Each point is reached from the start by the listed moves, each made 0, 1 or 2 times, or once backwards (-1), plus a little noise. Say if it took an odd or an even number of moves. Then give how often each move was made.
In the rows, 128 means zero.

Moves:
(1): [141 144 146 116 159]
(2): [119 129 118  90 138]
Start: [130 140 135 135 125]
Points:
[144 157 155 123 158] => odd (1, 0)
[127 123 128 185  82] => even (-1, -1)
[125 159 134  44 176] => odd (1, 2)
[152 154 165 158 145] => even (1, -1)

Moves:
(1): [139 133 122 149 108 115]
(2): [134 157 123 147 129 123]
(3): [166 111 129 103 156 130]
(4): [146 121 152 145 141 131]
Start: [121 128 113 127 122 138]
Points:
[ 57 174  89 131 100 144] => even (-1, 1, -1, -1)
[179  81  89  62 145 138] => odd (1, -1, 2, -1)
[111 117 135 171  84 130] => even (1, -1, -1, 1)
[170 157  71 145  99 104] => odd (2, 1, 1, -1)

Moves:
(1): [127 125  99 141 118 168 117 116  96]
(2): [141 153 154 129 146 139 144 129 143]
(3): [161 144 135 116 125 121 128 117 135]
(4): [136 111 152 152 142 122 144 131 125]
(5): [128 117 142 111 160 119 118 127 124]
(6): [136 133 150 113 123 128 131 144 106]
(7): [142 130  74  99 116 140 152 119 135]
(8): [134 144 105 132 155 112 137 131 112]
Start: [138 120 107 143 121 132 129 130 131]
Points:
[118 139 138  76 167  79 126 182  97] => odd (-1, 0, -1, -1, 1, 2, 0, 1)
[159 177  45 192 188 141 224 127 154] => odd (0, 2, -1, 1, -1, -1, 1, 2)
[191 140 206 147 179 147 156 103 199] => odd (0, 2, 1, 1, 1, -1, 0, -1)

Moves:
(1): [147 126 132 135 129 124 131 127 125 135 113]
(2): [138 134 134 131 120 121 122 115 127 119 124]
(3): [123 116 136 124 128 123 132 139 126 124 124]
(4): [130 125 129 138 130 133 122 135 129 138 142]
(5): [136 128 112 123 141 132 123 123 152 111 142]
(6): [128 144 133 137 138 122 128 129 129 140 122]
(7): [141 127 134 126 123 126 140 138 130 122 130]
(8): [135 125 138 118 118 135 121 137 120 123 129]
(9): [123 112 134 124 119 147 128 141 143 131 129]
(10): [129 132 128 122 133 127 131 118 131 129 137]
(11): [128 129 129 129 131 142 131 120 130 119 135]
Start: [132 120 132 132 127 131 139 125 118 139 141]
Points:
[166 135 165 154 165  85 170 169 108 184 148] => even (1, -1, 2, 2, 0, 2, 2, 0, -1, 2, -1)
[156 110 182 158 120 163 146 196 129 155 156] => odd (0, 0, 1, 2, 0, 2, 2, 1, 1, -1, 1)
[249 129 155 139 114 151 121 137 165 109 149] => even (2, 2, -1, 1, 2, 1, 2, 2, 1, 0, 0)
[190 149 154 140 154 114 159 139 121 120 134] => even (1, 0, 1, 0, 1, 2, 2, 1, -1, 0, 1)
[105 101  80  98 150 142 128 100 190 102 176] => even (-1, 0, 0, -1, 2, -1, -1, -1, 1, 1, -1)
[162  80 140 103 103 173 178 155 154 132 139] => even (1, -1, -1, -1, 0, -1, 2, 0, 2, 1, 0)
[100 153 133 118 136 115 152 113 106 174 141] => odd (-1, -1, -1, -1, -1, 1, 0, 0, 0, 2, -1)

Moves:
(1): [136 135 123 114 144 144 107 128 124 132 129 128 118 112 130]
(2): [117 136 119 137 133 127 117 128 137 142 120 107 136 130 133]
(3): [125 132 151 130 119 107 126 119 132 136 117 130 117 136 102]
(4): [132 129 123 156 148 131 137 144 133 136 146 135 120 125 137]
(5): [119 130 134 122 146 118 133 124 142 124 115 125 137 133 123]
(6): [128 125 149 129 132 146 130 127 129 139 127 128 133 136 127]
(7): [129 147 126 105 121 121 140 125 127 139 118 123 121 124 130]
(8): [114 140 118 113 137 116 136 144 117 139 146 140 143 112 107]
(9): [126 125 122 125 118 111 125 155 139 128 132 131 124 140 138]
(10): [123 120 126 129 120 137 127 123 138 136 122 127 125 129 120]
(11): [146 131 118 127 126 129 125 107 137 128 156 145 134 135 139]
(12): [ 92 139 133 127 134 128 123 130 129 122 103 148 146 111 136]
(13): [149 129 153 124 124 123 122 135 148 132 131 118 136 114 111]
(14): [141 137 118 135 123 131 127 130 120 119 120 142 132 136 114]
Start: [129 115 118 131 122 118 126 123 142 129 117 123 137 132 114]
Points:
[124  90 141 103  81  35 145 137 201 128  88  94 133 212  71] => odd (-1, 0, 1, -1, 2, 0, 0, 0, 2, 1, 0, -1, 0, 0)
[164 108 108 161 157 204 142  68 147 162 144 166  87 143 155] => even (1, -1, 0, 2, 0, 1, 1, -1, -1, 2, 1, 0, -1, 0)
[164 145 147 127 171  83 126 111 249 234 190  99 192 131  17] => even (0, 2, 1, 1, 2, 1, 0, 2, 0, 2, 2, -1, 2, 0)
[ 58 118  94 146  83 143 111 159 162 140  17 108 197 163 103] => odd (-1, 2, -1, -1, 0, 1, 0, 0, 1, 2, -1, 1, 0, 2)
[122 136 191 133  61  42 123 198 177  98  89 188 168 119  82] => even (-1, -1, 1, 0, -1, 0, 0, 0, 2, -1, 0, 2, 2, 1)
[145 131 151 111 167 129 120 151 169 139  80 160  87 189 132] => odd (2, -1, 1, 1, 2, 2, 1, -1, 2, 0, 0, 0, -1, 1)

Moves:
(1): [128 119 137 130 132 139 121 129 124 119 141 115 129 142 129 124 134 124
 124 125]
(2): [120 150 123 117 119 133 131 113 112 133 118 142 129 134 142 141 139 126
 131 123]
(3): [128 130 128 138 130 131 138 140 136 126 128 120 120 126 126 132 129 136
 133 123]
(4): [131 128 134 136 124 133 134 121 150 114 118 125 128 142 130 130 126 116
 121 124]
(5): [122 121 127 126 130 127 130 127 135 132 128 127 128 121 124 135 138 120
 122 136]
(6): [120 127 122 125 132 126 125 132 127 129 119 138 120 133 126 122 125 119
 132 125]
(7): [138 132 144 130 122 129 147 124 127 128 131 129 131 120 124 134 136 123
 131 121]
(8): [133 136 118 116 127 127 135 124 119 122 151 127 126 118 126 122 138 132
 126 135]
(9): [125 131 135 126 137 121 128 125 131 130 128 140 134 119 132 131 116 131
 133 110]
(10): [132 124 142 111 132 150 127 130 114 125 124 119 125 114 132 118 151 117
 139 134]
(11): [125 138 128 134 126 132 134 127 117 131 117 117 119 119 122 133 115 128
 116 129]
(12): [119 126 124 127 127 133 128 136 128 135 124 134 140 139 124 131 121 139
 113 136]
(13): [121 122 136 119 122 136 129 137 133 137 122 116 137 136 113 131 125 123
 130 130]
(14): [124 134 131 131 126 133 128 121 131 131 133 138 131 122 129 129 130 121
 133 137]
(15): [135 132 125 130 135 131 134 129 123 136 128 128 134 145 133 142 127 130
 127 121]
(16): [129 131 122 124 132 129 139 124 117 114 128 130 138 132 124 132 133 132
 133 130]
(17): [139 134 124 120 108 121 137 142 127 122 133 130 141 129 142 135 121 135
 141 135]
(18): [114 125 103 128 115 123 127 123 130 130 123 137 138 138 148 117 115 126
 126 132]
(19): [131 133 114 134 147 117 121 136 126 127 134 131 133 129 128 112 157 112
 127 144]
(20): [122 121 137 109 124 123 128 128 118 119 126 120 127 128 130 104 120 127
 140 142]
Start: [128 126 127 122 134 131 123 127 129 125 134 142 123 136 118 132 123 130
 111 129]
Points:
[ 61 129 140  40 125 184 137 138  66 173 110 106 143 112 140  83 109 139
 136 135] => odd (0, 1, 2, -1, 0, -1, 0, 1, 2, 2, 1, 1, 2, 0, 1, -1, -1, 2, 0, 2)
[100 168  64  63  74 100 146 129  94 111 144 179 125 134 199  93 170  99
 154 220] => odd (0, 2, 1, 0, 2, 1, 0, 1, -1, 0, 0, 0, -1, 1, 0, -1, 2, 1, 1, 2)
[120 178 156 142 148 177 146  64 141  99  97 194 161 188 153 249 113 145
  85  60] => even (1, 2, 0, 2, 1, -1, -1, -1, 2, 0, 0, 1, -1, 1, 1, 2, 0, -1, -1, -1)
[195 143 167  80 121 138 165 124 126  74 194 143 142  73 122 165 117 143
 150  92] => odd (0, -1, -1, 1, 0, 0, 0, 2, 2, 1, 0, -1, 0, 0, 0, 1, 2, -1, -1, -1)
